Each point is reached from the start by the listed moves, each made 0, 1 or 2 times, or once backwards (-1), plus a little noise. Say if it took an odd or an even number of moves. Then give how often each move was made.
(in the rows, 128 means zero)

Moves:
(1): [174 101 163]
(2): [107 138 151]
Start: [124 130  99]
Points:
[216  75 170] => even (2, 0)
[ 83 150 145] => even (0, 2)
[195  84 192] => odd (2, 1)
[103 139 121] => odd (0, 1)

Moves:
(1): [152 112 139 123 115 141 126 147]
(2): [114 148 114 124 138 133 151 131]
(3): [114 142 154 124 135 123 127 131]
(4): [136 133 131 146 143 127 134 127]
(5): [116 119 130 127 144 143 124 122]
(6): [136 119 152 117 108 152 131  96]
(7): [123 114 128 114 132 109 148 119]
(8): [121 119 126 163 112 128 131 163]
Start: [126 128 138 137 101 141 120 126]
Points:
[160 144 217 151 103 175  99 178] => even (2, 0, 2, 1, 0, 0, -1, 0)
[119 157  79 190 138 129 106 143] => odd (-1, 0, -1, 1, 0, -1, -1, 0)
[  7 178 153 195 150 159 162 176] => odd (-1, 2, 2, 0, 2, 0, 0, 2)
[130  92 183 188  48 198  90 240] => even (2, 0, 1, -1, 1, 0, -1, 2)

Moves:
(1): [138 119 126 137 130 125 121 123 138 117 113 126 133 132 123 135 125 136]
(2): [139 150 121 132 115 119 120 116 122 135 120 121 125 117 126 126 128 121]
(3): [116 126 149 135 115 126 112 134 112 107 124 130 132 139 118 120 121 117]
(4): [130 125 130 147 141 119 130 126 121 134 132 123 129 118 134 129 127 125]
(5): [131 149 156 131 140 138 132 120 128 129 124 116 120 123 146 138 122 129]
(6): [127 125 128 130 123 142 115 128 130 145 125 118 126 129 132 128 129 128]
(7): [155 136 139 137 124 145 142 124 124 129 123 113 132 119 132 108 127 136]
(8): [128 133 126 125 131 126 131 143 127 122 124 115 124 127 126 123 130 123]
(9): [130 136 151 146 117 131 124 125 151 116 132 127 143 119 113 130 145 129]
(10): [140 126 129 112 129 121 125 127 140 137 125 123 145 126 128 124 124 131]
(11): [139 131 130 121 127 125 116 135 134 121 147 133 121 126 119 122 128 131]
(12): [138 131 128 140 128 131 129 144 125 135 124 140 130 131 129 136 125 128]
(13): [130 130 119 119 118 143 127 130 109 118 131 124 153 127 134 138 125 131]
(14): [116 132 130 137 126 133 133 113 133 137 135 111 125 148 127 130 127 129]
(15): [130 121 124 121 115 122 138 124 133 119 131 123 127 128 146 131 124 123]
(16): [134 119 134 125 107 125 148 129 117 132 128 120 128 119 114 145 137 138]
(17): [130 128 128 129 140 125 122 133 121 137 123 124 125 136 137 119 150 139]
(18): [119 137 133 134 125 125 131 131 133 130 134 127 131 119 130 127 118 141]
Start: [119 123 126 127 115 124 139 135 135 124 130 116 127 145 134 129 138 131]
Points:
[195 106 133 184 225 153 172 113 148 215  81  41 102 174 249  86 152 159] => even (1, -1, -1, 2, 1, 1, 2, 0, -1, 1, -1, 1, -1, 1, 1, -1, 2, -1)
[207 176 229 212 138 143 158 177 109 150 131  58  77  96 159 111  82 173] => odd (1, 0, 1, 2, 2, 1, 2, 1, -1, 0, 2, 2, -1, 0, 0, 1, 0, 2)
[172 124 189 162  37 128 132  97 199 200 114  72 156 131  76 163 193 145] => even (0, 1, 0, 0, 0, 2, 0, -1, 2, 2, 0, 1, -1, 1, 0, 2, 0, -1)

Moves:
(1): [135 128 122 124 120 128 133 129 131 128 119 114 127 129 121 131 135 128
 132 129 117 123 125 123 128]
(2): [138 150 124 116 136 128 125 137 139 126 115 120 130 141 130 126 124 139
 107 138 124 134 127 144 137]
(3): [123 125 134 117 125 117 125 129 139 131 129 123 122 136 140 115 116 126
 131 137 132 122 115 125 133]
(4): [127 138 132 141 128 114 118 118 124 124 129 124 123 123 138 127 131 129
 132 129 131 153 120 128 120]
(5): [128 133 128 118 129 115 118 121 110 124 139 136 126 145 114 132 140 136
 130 128 122 122 131 126 130]
(6): [133 128 135 146 131 135 127 109 127 125 131 117 125 109 141 129 138 142
 110 124 115 132 118 123 140]
(7): [124 132 120 135 131 121 135 123 127 129 116 126 124 135 130 135 126 128
 124 123 133 129 130 127 130]
(8): [129 117 116 135 137 123 132 143 121 120 134 142 124 139 122 124 129 115
 134 130 126 131 134 126 123]
(9): [123 129 125 134 135 138 126 129 136 149 119 139 125 124 134 132 151 130
 135 125 138 120 119 128 133]
(10): [127 122 133 122 121 133 121 131 121 130 122 123 121 129 128 137 122 131
 131 133 123 136 132 141 135]
(11): [136 119 117 128 134 131 129 121 119 135 130 126 128 120 126 127 129 114
 132 123 132 129 121 136 126]
(12): [130 130 125 125 126 122 138 131 124 122 129 140 136 128 128 133 126 126
 132 128 121 134 126 121 123]
(13): [141 127 139 135 114 122 137 122 138 122 138 125 135 138 120 126 128 122
 131 122 124 127 119 131 120]
(14): [128 121 116 116 119 135 121 129 135 115 128 116 126 143 126 143 125 118
 117 126 129 137 122 131 126]
(15): [129 136 132 124 131 129 128 126 122 130 129 135 127 135 137 122 138 126
 125 123 130 134 137 122 127]
(16): [129 129 119 130 122 119 132 128 129 124 129 124 133 131 145 144 119 131
 127 129 122 116 135 132 120]
(17): [116 127 126 124 121 115 128 130 131 129 132 130 125 112 134 138 125 113
 123 120 121 133 136 127 130]
(18): [145 128 123 126 129 125 125 130 124 124 109 126 121 124 124 128 144 144
 126 112 145 136 129 131 131]
(19): [117 131 135 123 121 137 132 123 123 120 137 127 123 133 126 117 146 128
 130 130 134 123 123 139 137]
(20): [127 124 113 135 127 138 140 119 130 127 126 135 127 130 122 128 130 136
 102 146 119 129 126 131 118]
(21): [127 129 130 125 129 126 129 134 122 137 128 123 122 122 136 134 128 122
 125 139 144 130 129 124 135]
(22): [134 125 128 119 140 123 129 120 128 123 121 129 132 131 127 133 133 136
 125 131 123 133 138 130 125]
(23): [130 139 129 123 115 125 123 113 133 123 136 122 115 129 128 135 118 133
 138 123 129 123 132 130 141]
(24): [137 129 142 124 132 135 122 122 126 114 121 129 115 122 128 125 127 110
 126 120 134 130 118 134 114]
Start: [111 126 125 122 128 133 133 138 135 134 123 131 123 116 119 120 114 132
 129 118 135 135 134 124 123]
Points:
[146 130 199  86 131 162 106 163 118 152 101 151  28 144 135  31 189  61
 244 101 233 161  78 167 141] => even (1, 0, 2, 1, -1, -1, -1, 2, 2, 2, 1, 0, 1, -1, 2, -1, -1, 1, 2, -1, 1, 0, 1, 2)
[145 155  98  96 123 126 188 164 180 150 115 164 158 210 100  65 167 168
 122 145 153  32  54 183 107] => even (0, 2, 2, -1, 1, -1, 0, 0, 2, -1, 1, 1, 2, -1, -1, 2, -1, 1, 2, 1, -1, -1, -1, 0)
[ 98 124 175  86 116 115  78 127 123 133  77  43  70 139 169 114 139 156
 142 150 222 188  79 175 168] => even (0, 0, 2, 2, 0, 0, 1, -1, 0, 2, 0, -1, 0, 1, -1, 0, -1, 1, 2, -1, 2, 1, -1, 0)
[129 155  53 118  87  99 187 115 167 101 137 153 134 219 127 218 152 148
 140 146 159 135 149 120 101] => odd (0, 0, -1, 1, 0, -1, 1, 1, 2, -1, -1, 2, 2, 2, 0, 2, -1, 0, 1, 1, 2, 2, 2, -1)
[148 145 156 121 104  61 139  58 108   7 144  92 100 219  85 120 151 152
 122 128 103 177  84 135  98] => odd (1, 0, 1, 2, 2, 1, 2, 1, -1, 0, -1, 1, 2, 1, -1, 0, -1, 0, 2, 0, 0, 2, 0, 1)

Moves:
(1): [129 120 149 123 121 129 118 132 120 129 125 132 122 127 137 126 140 134
 118 135 129 126 128 126]
(2): [129 122 125 127 119 135 125 116 129 128 125 112 130 119 135 136 133 129
 119 130 136 128 118 123]
(3): [125 133 133 120 138 123 133 140 135 124 118 137 121 128 125 121 143 127
 133 127 132 127 119 115]
(4): [131 127 131 123 124 127 126 134 130 132 119 134 121 122 124 134 121 121
 126 137 125 128 128 131]
(5): [127 127 123 125 124 125 125 118 120 129 136 134 125 127 121 119 125 135
 133 129 141 133 132 123]
(6): [125 129 127 136 132 126 129 128 123 141 127 127 129 128 121 140 133 129
 123 135 125 129 134 126]
(7): [126 126 127 131 123 136 134 125 126 129 120 137 133 128 133 133 121 117
 131 130 123 128 140 129]
(8): [119 148 113 130 134 137 118 121 123 129 116 131 121 132 138 121 137 137
 130 132 124 126 121 132]
(9): [139 119 128 118 136 135 118 122 123 144 129 126 128 138 122 133 128 120
 124 127 111 125 112 124]
(10): [123 147 113 116 131 121 127 124 108 120 135 122 128 128 125 130 123 120
 122 126 122 139 126 129]
(11): [125 126 124 120 127 126 121 132 134 134 135 117 126 125 127 133 128 132
 130 127 127 132 137 126]
(12): [120 123 138 127 139 127 130 129 123 127 126 144 141 121 122 129 128 129
 117 130 122 134 129 130]
(13): [140 133 126 127 127 132 132 134 127 135 122 123 131 124 126 119 126 131
 132 132 129 139 134 115]
(14): [117 135 126 120 130 123 111 123 141 130 116 127 130 133 120 120 123 109
 123 141 126 125 133 124]
(15): [130 128 122 139 130 113 129 126 130 123 125 128 148 134 140 131 133 121
 129 131 128 126 125 123]
(16): [123 130 130 135 125 136 133 141 105 125 133 134 129 112 127 123 127 109
 132 137 125 126 118 116]
(17): [115 130 122 129 115 115 130 131 123 131 129 131 123 126 107 133 129 136
 137 121 131 119 128 131]
(18): [135 118 121 132 134 113 128 118 119 132 114 114 124 125 139 118 113 131
 121 129 133 129 129 142]
(19): [130 114 117 124 131 128 124 129 125 112 133 132 131 131 131 112 121 124
 118 118 128 136 125 145]
(20): [125 119 135 122 132 134 124 127 132 126 125 126 132 127 123 131 124 132
 131 129 137 137 129 120]
(21): [115 126 134 142 132 124 117 132 127 124 131 125 136 121 128 129 126 116
 122 118 124 135 129 123]
(22): [121 134 127 132 129 127 122 131 126 120 130 129 115 123 136 124 126 141
 121 136 129 125 146 115]
(23): [128 129 132 124 124 131 127 130 124 136 134 126 129 132 131 137 125 131
 114 125 129 128 127 132]
(24): [135 127 124 133 141 140 125 136 128 113 123 126 124 111 125 127 130 118
 129 119 133 116 129 133]
Start: [138 126 127 142 124 136 115 131 131 136 121 139 125 130 120 127 128 144
 129 134 134 121 133 124]
Points:
[127 169  49  68 145 229  39 126  68 111  74 134  76 101 114 122  74   7
 120 168  68  92  99 160] => even (0, 0, -1, 2, -1, -1, 2, 2, 2, 2, 1, -1, -1, 2, -1, 2, 0, 0, 1, 1, -1, 0, 0, 2)
[ 48 116 177 150 161  82 107 238  48 108 157 187 143  53  33 138 152 108
  80 110 143 151 135  91] => even (1, -1, 2, 0, 0, 2, -1, -1, -1, 1, 1, 2, 0, 0, 0, 2, 2, 0, 1, 1, 2, 0, 2, 1)
[ 77 207 140 117 123 147  64 181  86 134  20 172  94  82 133 134 184  54
 105 212 113  77  85  67] => odd (2, 1, 2, 2, -1, 0, 1, 2, 0, 1, 0, 0, 0, 2, 1, 2, 1, 0, -1, 0, 0, 0, 1, 1)
[150 100 231 170 145 135  86 237 169  62 100 164 147  88 185  91 170 136
  64 140 167 144 148  34] => odd (2, 0, 2, 1, -1, -1, -1, -1, -1, -1, -1, 0, 2, 0, 2, 0, -1, -1, 1, 1, 2, 2, 2, 1)
[ 89 165 126 235 132 125 139 167 131 141  60 172 117 105 146 143 122  79
 157 143 111  83 151 126] => even (-1, -1, 1, 1, -1, 1, 2, 1, -1, -1, -1, -1, -1, 0, 0, 1, 0, 1, -1, -1, 2, 0, 0, 0)

Moves:
(1): [126 123 127 135 132 140 137 115 136 133 126 118 126 125 120 131 125 128
 135 120 134 133 135 131]
(2): [121 130 125 122 133 132 127 142 125 120 136 129 133 125 127 135 133 131
 118 125 121 137 138 131]
(3): [136 124 123 131 124 134 124 120 128 130 131 118 129 125 133 138 125 129
 129 129 127 124 134 121]
(4): [124 122 124 130 127 128 124 121 130 134 124 124 127 138 128 126 137 128
 134 126 124 129 132 128]
(5): [130 128 124 123 133 129 133 132 136 133 119 133 133 136 136 131 125 140
 129 145 123 122 117 136]
(6): [123 132 126 129 145 139 116 121 138 125 129 127 129 135 120 127 123 122
 137 125 125 131 118 128]
(7): [124 125 122 127 106 132 127 130 118 115 133 131 131 128 128 126 121 128
 127 136 125 137 121 130]
(8): [124 117 141 133 116 129 132 136 129 124 128 122 111 114 130 131 137 134
 124 127 125 125 133 128]
(9): [126 126 117 134 121 137 134 129 127 132 126 128 126 128 118 123 127 125
 128 122 133 113 132 120]
(10): [121 129 130 123 136 116 130 116 135 115 127 128 130 147 116 137 129 124
 130 129 137 135 119 134]
(11): [125 121 132 129 123 122 130 123 124 132 119 114 129 132 129 126 132 142
 135 114 119 128 128 128]
(12): [127 128 134 131 128 125 129 136 127 129 128 127 137 128 126 126 132 130
 129 127 129 135 125 120]
(13): [132 126 128 127 130 126 130 138 124 138 125 127 124 127 125 130 125 130
 130 130 117 132 130 125]
(14): [119 142 130 131 131 134 129 137 126 131 132 143 136 118 128 137 126 116
 129 139 134 121 122 137]
(15): [126 136 124 125 132 130 119 122 131 125 147 131 132 122 116 127 123 127
 126 135 130 127 125 127]
(16): [136 143 123 131 125 133 131 136 127 125 129 141 132 123 130 132 132 131
 134 131 130 127 130 134]
(17): [131 121 127 132 129 124 123 134 132 131 127 127 122 126 128 128 122 125
 131 125 134 123 137 127]
(18): [120 135 133 118 126 131 127 142 123 132 122 132 125 117 129 125 132 131
 132 135 133 129 130 127]
(19): [125 131 128 124 126 127 133 127 131 126 131 124 131 124 133 130 137 121
 139 124 131 127 118 130]
(20): [129 134 120 142 122 117 131 118 139 132 117 116 116 132 134 131 128 128
 124 120 133 124 127 124]
(21): [129 126 136 124 125 127 125 131 132 129 126 113 123 135 131 120 123 126
 127 133 127 123 130 132]
(22): [125 124 126 127 126 129 122 133 120 139 139 127 119 138 137 124 124 132
 125 128 131 129 121 127]
(23): [116 126 123 131 129 127 133 145 121 132 130 130 116 121 142 119 125 129
 142 133 124 124 134 122]
(24): [129 124 124 134 139 135 120 112 122 121 129 104 127 122 129 128 137 132
 128 135 125 130 123 140]
Start: [131 128 123 138 123 121 129 141 146 120 135 133 120 121 148 131 126 143
 134 133 114 123 121 133]
Points:
[104 128  64 144 177 152 108 152 152 104 161 131 123 134 111 159 109 125
 117 179  73  96 132 135] => even (-1, 2, 1, 1, 1, 1, 0, 0, 2, 1, -1, -1, 2, 1, 1, -1, 0, -1, -1, 0, 0, -1, 1, 1)
[143  95 177 140 127  84  99 115 172 171 136  53  95 144 112 162 111 172
 147 142 127 119 142 137] => odd (1, -1, 2, 1, 0, -1, -1, 1, -1, 2, 2, 1, 2, 1, 2, 0, 2, 1, -1, 0, 2, 1, -1, 0)
[167 120 167 133 136 108 119 140 191  79 157 107 102 131 110 154 126 131
 172 165 107 140 109 146] => odd (0, -1, 1, 0, 0, 1, 0, 2, -1, 2, -1, 1, 2, -1, 1, 2, 1, -1, 1, -1, 2, -1, 0, 0)
[149 146  43 211 138 184  89  48 141 107 149  97 133 125 113 150 102 111
 154 124 129  97 100 124] => even (0, -1, 2, 0, -1, 2, 1, -1, 2, 0, 0, 0, 0, 1, 0, 1, 0, -1, -1, 1, -1, 0, 0, 2)
[112 131   7 216 101 181 134  89 147 117 133 103  69 162 161 153 115 129
 190 130 110 114 108 123] => odd (1, 0, 2, 2, 0, 2, 2, 0, 2, 1, -1, -1, 1, 0, -1, 2, -1, -1, 0, 2, -1, 1, 2, 1)
